Each row is a point. Before rounding, the points of a table are all equally far from one centre. They may lie mostly on one side of it. Write the centre, to within rounding.

Points, 9 rows:
[[ 16  28]
 [ 50  26]
 [ 49  26]
 [ 53 -17]
 [ 32 -26]
 [ 17  29]
 [ 60   9]
 [ 27  32]
 [ 52  23]]
Centre: [31  3]

Points, 9 rows:
[[-48  11  33  28]
 [-76  22  21   1]
 [-47  40  16   4]
 [-73 -14   2  40]
 [-77  24 -30  11]
 [-22  37  10  -6]
 [-47   9  41   2]
 [-40   5  41  11]
 [-44  33  17  27]]
Centre: [-44  -4  -7   2]

Points:
[[ 14  43 -44 -25   6  -6  18 -14]
 [ 19  54  -9 -18  14  24 -18  58]
 [ 30  66 -13 -23  30  -8  15   4]
 [ 16  54 -34  56   4  39  31  32]
 [-20  62 -48 -11  19  36 -16  -9]
 [-13  48 -19  13 -27  35  14  74]
 [ 43  75 -43   8 -19  33  32  16]
 [  4  39 -57 -18  11  12   9  -7]
 [-13  87 -18  30 -18  -1 -22  50]
 [-40  89 -11 -20  15  17  11  35]
 [-59  67 -10  43  -8  52  -3   2]]
Centre: [ -3  51   3  11 -14  23   7   6]

Points, 18 rows:
[[ -9  11 -44  -7  10 -40  66 -16   1  51   7]
 [-10   0 -32 -12  30 -24  48  11  22  70   5]
 [  2  24 -11  27  42 -33  62  -4  21  29 -42]
 [  2  21 -32 -46   5 -40  63  14   0  32 -23]
 [ -1  26   5  -6  53  14  82   3   9  54  28]
 [-11   9 -54 -33  -5 -19  55  -3 -10  48   7]
 [ 15  15 -33  36  32 -19  69   2  -3  53 -21]
 [  3  40 -36 -57  21  -4  76   0  11  20  15]
 [-27   0   4 -16  18 -31  67  -8 -11  62 -10]
 [  6  53 -43  14  29 -24  56  -7  21  62   1]
 [ 43  34 -29 -24  22 -17  68   3  25  43 -22]
 [ -7  16 -40  14  33 -26  66 -27  -3  46 -35]
 [ -4   0 -39 -33  11 -49  47   2   3  32   6]
 [  6  19 -19  -8   5 -26  68 -10  35  28  36]
 [-23   0 -30 -25  40  10  39 -24  36  42 -21]
 [-35  15 -15 -41   5 -18  69   8  26  28 -20]
 [ -5  57 -39  -4  35 -18  95  11  -2  29 -12]
 [  8   3 -50   3   9 -21  63   3  -2  60 -21]]
Centre: [ -2  30 -10  -6  21   1  40   1  -4  23  -4]

Points:
[[ 45  10  -8  10  22 -48  14  25  28 -42  31 -56  32 -63   6  25 -58  -3]
 [-18  11 -35  53  52 -26   5  -8  44  14  36 -35  23   5 -26 -38  -1 -13]
 [  0  -3  31  46  48 -62  37 -25  44   9  -2 -34   4  -7 -76  -7 -44 -29]
 [-22  51  42  36  29 -33  14  -3  11 -15  -2   2   8  18  11 -25 -80 -17]
 [ 17 -15  23  36  21 -32 -41 -37   1 -42  15 -44  43  31  -8  27 -72  -5]
 [-32  40  30  35  51 -18   2  36   1 -14  13 -23 -11   6  14 -14 -29 -27]
 [ 29  29  -4  47  38 -35  23  -6  21 -22  39   9   2  14 -17 -22 -32  61]
 [ 43  43 -30 -29  68 -51  -5   7   7 -21 -14 -56  29   6  12 -31 -84 -22]
 [ 21  19  29  29  51 -93  45 -34  45 -27   5 -48  13  37  23   9 -15  -9]
 [-16 -16  -7  42  52 -20   0 -14  48  17   5 -59  15  -3  -8  53 -39  -3]
 [  5  41   7  62  69 -25  12 -26  65 -13 -20 -15  -4  11 -13  29 -34  -4]
 [ 26  -6 -22  40  16 -48  14  23   4 -19 -14 -78  38  22 -38 -22 -61 -33]
 [  5  57  11  26  54 -22   2   9 -22 -17  31   0  22  24 -13  14 -77 -27]
 [ 75  24 -14  29  95 -21   3   6  46 -31  -3 -40  25  15 -18  -6 -33 -65]
 [ 49  43 -12  -6  65 -33 -46 -10  48 -34 -22 -46   3 -10  26  -5 -24   6]
 [-19  54  -8   3  41 -35  11  16  31 -30 -29 -52  31  28   2 -22 -16 -16]
 [ 78  39 -16  18  38 -17  -3 -29  15 -44   4 -85  22  14 -17 -14 -58 -25]
 [-15  32  50  39  48 -61  28 -60  12  10  21 -31  39 -15 -26 -20 -34 -15]
 [ -7  19  -7  40  39   7  15   7  43  22  12 -68  22  10 -12 -35  -9  -7]
 [ -1  22  11  36  34 -53  13   3  -1  14  20  -9 -10 -20  -4 -52   6  32]
 [  9  19  20  49  66 -43 -34  -4 -19 -18  21 -16  -1   0  31  -3   3  24]
 [ -4  31  22  -4  44 -85  21 -49  14  -1  50 -22  13   7 -19  33 -54  -3]
 [ 20  32   3   5  23 -24   6   8  21 -11 -19 -81 -14 -25 -54 -18 -18  -5]
 [ 10  49  -1  10  40 -17  -9 -29 -12   8  32   5  23  19 -54 -19 -15 -37]]
Centre: [ 28  -7   3  10  49 -33  14 -17  15 -19   5 -21  14  -5  -3 -12 -38 -14]

Points (30 x 24):
[[-15  10 -11 -13  14  -4  21  -4 -27   3   0  22  33 -13 -42 -30 -43  26
   -9  47 -15 -45  18 -14]
 [-13  17 -39  22  -1  -3  13 -12  13  28  -7   0  13  16 -21 -11 -19  10
   29  40 -16   4  28   2]
 [-44 -39 -42 -28   0  -5   8 -31  21  24  -4  26  -9 -20 -50   1 -55 -12
    4  14 -38 -13  -3   6]
 [-54 -20  -5 -19  -1  10  30 -23 -22  -5  18   6  39 -45 -10   7 -19  10
   32  26 -36 -23   1 -10]
 [  0  21   5   0 -33 -15   6 -56  20  -6  -3  13  12  -9 -47  -4 -34  12
  -13 -25   0  17 -34   1]
 [-28   5  12  12 -15 -16   5  -7 -11  -8  44  37  -1 -21 -38 -20 -30   9
   25  74  -5 -32   4  31]
 [-43   3   0 -22 -24 -13  17   8  -7 -16 -21  55   6 -15 -54 -38 -35 -19
    0  13 -10 -14  45  34]
 [-22   9 -11 -24 -22  15  45 -21 -22  -7  27  35  32  17 -48   1 -55   7
   27  20 -12 -43   6  11]
 [-25  -8  30  -4 -16  -3  -4 -21   0   1  26  18  16 -15 -36 -28 -74  -8
   -1  16 -28 -17 -29 -36]
 [-36 -18 -18 -15  42   9  33 -31  -6  25  27  -5  28  -2 -52   0 -17 -47
    7  38  -5  -8  -2  23]
 [-27  11  13 -49 -26  -7  42 -28 -35  -8  10  41   3  -2 -36 -12 -52   5
   17  38 -37 -38  -1 -10]
 [  2  -8   3  24 -27  10  -2 -39  13  21  41   8  -2  -4 -26 -14 -61   3
   -1  35 -20   6  12  13]
 [-56  -4  35  -9  25  -8  28  -1   8  10   8  13  16  -8 -26 -24  -7   8
    3  18   1 -59   9 -26]
 [-14  12  20 -20  11  24   7  -8 -27 -15   9  58  30 -45 -40  15  -1 -32
   -2  30 -20 -22 -14  -9]
 [-15  35  18  13 -30  -8  24 -35  -9 -17  -9  25  50 -36 -45 -27  -4 -10
   18  26   4 -30 -14  27]
 [ -3  27  19 -40  -3 -23  20  13 -39 -27  12  38  36 -21 -47 -23 -40  -5
    8  39 -16 -37 -16  28]
 [-22   1 -18   7 -27 -25  28 -53 -18 -23  18  -8  12   3 -44 -56 -17 -27
   14  26  -6 -27  27 -10]
 [-56  -5   4 -14 -44  10  18  -8 -16 -20  -2  17  58   0 -59   2 -29  -4
   13  26  -5 -22  -2 -16]
 [-17   8  -5 -35 -18  -9  43 -31 -45 -11  -2  27 -12  19 -60 -23 -40 -13
   24  37  27 -32  13  -1]
 [ -2  28  -8 -14  -5  -8  15   1 -39 -11 -14  -2  19  12 -61   2   1   5
   -8  13 -49 -29  16 -32]
 [  1  40  -7  -3 -26  11  27  -7  13 -16  21  30   6 -40 -49 -29 -44  -3
   19  19 -26 -18 -21 -20]
 [-36  -5 -10  16 -28  -6  21 -45  -1  14  11  42  21  -2 -55  -5 -31  12
  -20  51 -18 -29   7  16]
 [ -3 -10  10 -26 -28 -27  29 -39   8 -20  35   8   5  22 -35   9 -41  -8
   39   8 -19 -24  29 -15]
 [ -6 -29  30 -23 -34  -3  26 -29  -6 -35  16  18  -5  -6 -54 -26 -50  26
   10  44 -25 -21   5   3]
 [-10  -7 -24  23 -11 -22  13 -33   2  -1   0   7  16 -39 -52  -4 -44  19
   -4  32 -35 -13  -8 -11]
 [-68 -10  -9 -11  -8   2   7   0  13  21   7  28   6  -8 -95 -42 -27   4
   -7  18 -15 -30   8   9]
 [-43  -2   9 -16 -29   2  22 -23 -21  -6  16  47  28  13 -26 -10 -69  -7
   24   0   0 -43  15  13]
 [-28  31  -3  10   5 -21  19  -3  23 -17  29  23  18 -29 -43 -30 -37 -23
    6  40 -12 -20  26  18]
 [-23   9  -1 -27   3   7 -17 -47   7 -21  15  46  34 -40 -52 -52 -41  -5
   13  32  -6 -21  -5  13]
 [-32 -26  12 -28   3 -38  -3   5 -31  23  15  38  40 -34 -37 -18 -33  -4
   -6  -2 -24 -41  29   1]]
Centre: [-17  -3   0 -24 -14  -2  -1 -11 -11   4   9   7  -2  -4 -30 -16  -6 -10
   6   9  -9 -16 -11  16]

Points, 29 rows:
[[ 22  22 -16  15   7  16   0 -36 -43 -35 -12 -12   2  62 -40 -36  18 -24
    0  31  -7  -8  52 -24]
 [ 27  16  10  28 -23 -24  19 -65 -55   3 -48  -6  -1  36  19 -15  59 -46
   20  14 -30 -31  12  -4]
 [  4 -20 -41  27 -20  12  -9 -23 -23 -35 -14 -25  63   5  45 -12  28 -32
   47 -17 -18   7   6  40]
 [ 20 -15 -14 -19 -54  17  19 -34   8   9 -37   1  34  32  -7 -18  12 -46
   -6  71  -9 -15   0  12]
 [ 68  21 -11  -2 -42 -21 -36 -52 -33  14 -91   7  25   7  25  16 -12 -20
   -5  -7 -37  -1  -4 -13]
 [ 20   1  10   7 -15 -15 -39 -15 -28  23 -77 -20  67  39  56  14  23 -27
   -5 -31  -5 -34  32   4]
 [ 26  30 -10  26 -46  20  -3 -59 -15  -1 -19  39  36   7  29   5  20 -56
   -6   3 -10  -8  24  55]
 [ 53  47  19   8  -6 -10 -22 -47  -3 -45 -30 -27  19  11 -31   7  -4 -40
    8 -27 -23  -6  15  46]
 [ 26  -7 -18  -3 -32   6 -27 -76 -47 -18 -44 -19  32  31  43 -71   4 -42
    5 -12 -39  22   4  -1]
 [ 32  12  15  26 -60  32  -7 -29  26 -11 -16   6  26  54  -6  23  10 -84
    4 -31 -11  55  24  32]
 [ 37  34  -7  32  12  -6   4 -43 -31 -28 -45  19  42  38  37  14  42 -45
    2  28 -13 -15  17 -12]
 [ 12 -10  26  19   7  25 -14 -56 -53 -10 -60  11  44  44   9 -15  12 -78
   47  -3   1   2 -23  41]
 [  4  52 -49  19 -47  38 -12 -20  -9  -5 -45   1  19  35  13   9  44 -67
   41  28 -37 -22  14  16]
 [ 21  13 -16  23 -58  13 -22 -42 -38 -22 -34 -26  41  30   9  19  65 -92
   25   4 -10 -11   4  13]
 [ 24  -7 -24  32  -4 -27 -28 -29 -44  -8 -72  18 -13  -1  22 -48  11 -53
   30  28 -32  21   9   6]
 [  4 -41 -12  12 -36  48 -10 -27 -48 -59   0   1  26  28  23 -10  37 -70
   30  19 -36 -21   6   9]
 [-13  10  27  34 -58  59 -14 -49 -64  -8 -26   5  13  18   0  -4  45 -14
  -12  20   7 -18 -22   0]
 [ 13  11   1  15 -63   8  13 -67 -12   6 -19  13  65   0  -9 -19 -10 -48
    7  24 -40  16   4 -26]
 [ 75  11  21  25 -25  20 -71 -38 -15  -5 -83   5  19  18  20  29 -10 -51
   -7   6   6 -18 -21 -12]
 [ 25  -2  -1   8 -44  17 -22 -65 -40   0 -33   8  49  68  51 -10  34 -64
    8 -12 -51 -38   5  22]
 [ 41  -2 -24  39 -15  37 -28 -53 -38  -1 -49 -35  40  34   3  -5   5 -42
   31  39 -30 -14   5  49]
 [ 24   1   0  30 -20  44 -10 -93 -24 -14 -47   2  66  22  10  -5  43 -45
   25   6   7   3  33 -20]
 [ 28  16  -2  16   1  17 -11 -10 -51 -40 -68  27  56  39 -20  14  21 -38
    5  -6 -48 -15  30  20]
 [ 48  -7 -55  -6   4  -2 -15 -30  26  11 -27  -6  39  -3   4  -7  58 -12
  -21  20 -11 -16   0  10]
 [-14   6 -20   7 -49 -10 -13 -55 -15 -45 -42  -8  20  40  -5 -28  26 -95
    5  23 -61  11  -8  -2]
 [ 27  29 -20  39 -64   6   3 -55 -26 -17 -49 -13  17  45   9 -18  19 -46
   34  36 -54  12  19   2]
 [ 21  -5 -22  31 -68  34 -29 -28 -45 -23 -52 -38  25  64   5 -26  29 -32
  -18  20 -30   9  21  27]
 [  9   0 -37  49 -26  13  39 -52 -33  -9 -51  -5  32  31  19 -13  53  -5
   17  16 -13  23  16  -2]
 [  8  22  22  40 -22   2 -16 -29 -31  -4 -45 -34  18  -5 -20  23  45 -48
   17  22 -59 -14   8  38]]
Centre: [  1 -11  -8   7 -15  16 -25 -29  -6   3 -30  -4  -2  33   1   7   2 -34
  10 -21 -13  -3   0 -12]

Points (28 x 24):
[[-54  50   4   0  -2 -10  26  11 -42  -8 -17 -30 -17 -32 -13  23  -9  18
  -28 -16  13  22  54  45]
 [-17  26  -1  17 -11  24  26  20  14  -3 -29  -2 -28 -10 -33  52   4  41
  -20  11  17   7   5  68]
 [-45 -34 -31 -11  -4 -10  50   9  -8  24  -2 -34  15  -3 -13  15  -5  -1
   23  54   1  24  65  49]
 [ 21  42  21 -22  22   4  11  20 -11  -6   1  10 -10   9   9  36   3  17
   35  45  11  48  56  89]
 [ -8  10  11 -39 -27  39  -1  13 -38  33  17  32  11   7 -52  42  10  51
   14   9 -16  44  23  55]
 [-47   9  15 -25  65  -7  31  43 -23  16  -1   1 -36 -75 -33 -15 -32  23
   52  34 -15 -12  53  57]
 [ 11  50  28 -13  21 -29  58  49 -44 -11 -42 -23 -12   4   0  53 -18   3
   12  38   7  38  15  52]
 [-59  -1  33   6   9  -3   9  36 -10  19 -11   5 -25 -27 -34  23  36  62
   15  27 -39  15   8  49]
 [ 30  15 -12  21  -8  -5  42  35 -48   3 -27   7  -5 -23 -60  24   9  15
   37 -14  -6   8  79  95]
 [-35  57  14   0  -4 -13  10   2 -11  36  23  29 -31 -12 -52   2  -9  49
  -15  -1 -37  21  36  82]
 [ 11  20 -25 -14  33 -17  33  19 -14  -8 -47  39   1 -30 -49  25 -44  73
   13  20 -70  -1  71  38]
 [ -4  34  27  -3  13  -7  19  81  -5  67 -11  -9   6 -32 -41  -4  -3  26
   23  14 -27  13  25  28]
 [-21  38  30  36  34  21 -22  26 -43  -9 -20  21 -14  14 -18   2  19  18
   13  19 -59 -14  26  34]
 [  4  21  20 -20  22 -24  23  19 -11  39 -23  35 -20 -27 -30  14  59  63
   -9  25  -7  57   8  52]
 [-30  -9  22 -26  32  16  52   7 -75  33 -38   9  -5 -13 -29 -15   9  -7
   -9  58 -34  22  50  26]
 [ -7  29  31  17  26  30  20  17 -15  -4 -28  25 -25 -29 -76   7  -3   7
   60  67 -22   7  68  60]
 [-49 -27  11 -17  41 -40  77  47 -26  31 -35  29   4 -19 -50 -25  33  18
   -2  23  13  31  37  60]
 [  4  27  -7 -40  -3 -16  48   8 -17  18 -41  -3   2 -17 -65   9  -1  80
    4  25 -15  24  -7  72]
 [ 26   4  17   9  29 -25  34  31 -25  16  12   2  -7 -30 -42 -37  22  39
  -30  33  -4  11  17  83]
 [-39   1  34  -8  21  11  54  -9   0 -18 -10  16  -7 -52 -51  -2  17  42
    6  34  10   4  42  92]
 [-24 -15   8 -32   3  10  51  16 -22   4   2 -16  35 -14 -36  25 -20  49
    3  32 -64  32  43  48]
 [-46  45 -38 -36   7  -5  41 -10 -50  25 -29  -9 -39 -42 -22  33 -21  21
  -10  35 -33  19 -12  62]
 [-17  17  37  -6   9  -4  28  17   6   8 -14 -22  -7 -39 -75  30  21  10
   -7  34 -23  14  72  65]
 [ 12  45   6  -3  17 -33  31  32 -34  30   3  12 -21 -35 -20  33 -20  45
  -22  47 -63 -27   8  69]
 [-28  43  23 -24  -4  13  42  23 -42  16 -60  25 -17 -24   0  -5  17  31
   21  55 -16 -12  40  50]
 [-29  38  17 -18 -21  -6  30   4 -31   0 -50  23  17 -28 -58  17  15  46
   12  33  13 -11  76  69]
 [ 18  39  20 -46  26  -5  12  11 -40  -9 -20  36 -22 -32   7  32  25  75
    8   8 -40  27  50  43]
 [-19 -20  -8   0  -9  -1  43  44 -26 -27  26 -36  -2  -5 -38  28   9  12
   25  63 -24  39  55  54]]
Centre: [ -8  14 -14 -13  29 -27  34   9 -28  -3   6  38  -7 -13 -42  22  -5   2
  27  12  -3   3  19  19]
